Rows are points. Each copy is the shape, with its points in the same order, turned, moved and blurred by noise. Is it also mirrored, or only turned?
(in the rows, 128 means zero)

Shape (9 x 3)
[[131 126 149]
 [174 114 145]
 [129 139 115]
 [109  93 216]
 [131 107  63]
 [189 119 166]
 [ 83 140 140]
 [141 156 128]
 [120 165 137]]
Copy 1 (9 x 3)
[[141 117 149]
 [151 139 185]
 [132 146 128]
 [139  43 173]
 [ 86 184 136]
 [173 133 197]
 [123 101 103]
 [159 145 130]
 [159 128 110]]
Copy 1 is: mirrored
Copy 2 (9 x 3)
[[136 107 155]
 [172 129 169]
 [123 139 125]
 [121  60 200]
 [113 185 125]
 [188 112 163]
 [ 87 100 116]
 [143 112 110]
 [130 101 104]]
Copy 2 is: mirrored

Shape (7 x 4)
[[ 95 118 149 139]
 [ 78 112  89 160]
 [ 75 166 138 103]
 [167 109 140 148]
 [127  97 166 166]
 [170 157 127 158]
 [158 165  89 101]]
Copy 1 (7 x 4)
[[103 145 149 142]
 [ 86 131  87 141]
 [ 91 173 145  88]
 [171 138 139 162]
 [128 138 159 184]
 [175 183 117 151]
 [177 164 100  86]]
Copy 1 is: only turned
Copy 2 (7 x 4)
[[110 124  90 147]
 [124 130 128 207]
 [ 63 152 128 139]
 [182 137 101 119]
 [154 121  63 144]
 [171 184 119 123]
 [144 168 179 120]]
Copy 2 is: mirrored
Copy 3 (7 x 4)
[[108 143 149 142]
 [105 170  93 153]
 [103 191 166  98]
 [170  94 135 129]
 [135 101 156 154]
 [196 138 142 113]
 [169 157 120  61]]
Copy 3 is: only turned

Shape (12 x 6)
[[130 102 155 142 146 145]
 [114 124 161  79 129  68]
 [118 109 113 124 135 137]
 [ 94 117 158  80 144 137]
 [107 101 120 148 157 127]
 [189 122 114 135 140 148]
 [ 96 193 122 105 154 117]
 [173 137 173 144 129 144]
 [105 132 161 132 148 129]
 [110 249 132 103 150 124]
 [ 96 131 137 140 109 134]
 [194 104 125 142 151 132]]
Copy 1 (12 x 6)
[[144 125 118 157 155 157]
 [137 149 195 132  95 156]
 [137 130 109 113 133 153]
 [168 142 141 137 109 189]
 [132 153 105 114 162 145]
 [152  83 108 131 151 100]
 [166 185 116 137  78 121]
 [140 104 124 189 139 111]
 [143 160 125 157 130 156]
 [187 183 106 156  40  86]
 [112 145  98 143 112 159]
 [151  92 125 134 170  96]]
Copy 1 is: only turned
Copy 2 (12 x 6)
[[128 144 117 176 112 104]
 [128  87 164 112  84  83]
 [133 126 121 145 134 130]
 [145  97 124 148  74 127]
 [105 124 129 170 136 128]
 [133 148  75 135 153  81]
 [ 81 110 100  94  78 140]
 [126 170  93 149 100  65]
 [108 131 126 156  86 115]
 [ 59 128  71  62  53 132]
 [121 156 140 136 102 138]
 [129 141  89 154 161  62]]
Copy 2 is: mirrored
Copy 3 (12 x 6)
[[113 134 185 128 133 148]
 [112 123 120 119  50 110]
 [125 143 141 123 131 169]
 [111 145 154 117  61 164]
 [143 148 154 118 138 141]
 [ 96  83 137 108 161 161]
 [ 76 173 113  79  98 139]
 [ 67 101 168 130 136 136]
 [ 96 160 166 117 108 134]
 [ 23 186  97  56 107 124]
 [103 162 149 149 121 143]
 [113  73 159 115 157 144]]
Copy 3 is: mirrored
Copy 4 (12 x 6)
[[107 136 131 148 158 133]
 [132  89 186 122 111 100]
 [100 115 129 130 121 155]
 [116  90 160 173 111 129]
 [ 84 114 110 133 135 132]
 [142 118 108 106 174 175]
 [154  71  99 138  86 101]
 [163 140 122 132 167 128]
 [119 121 126 153 126 108]
 [201  63  70 141  86  86]
 [119 138 121 134  96 131]
 [128 125 123 105 194 160]]
Copy 4 is: mirrored
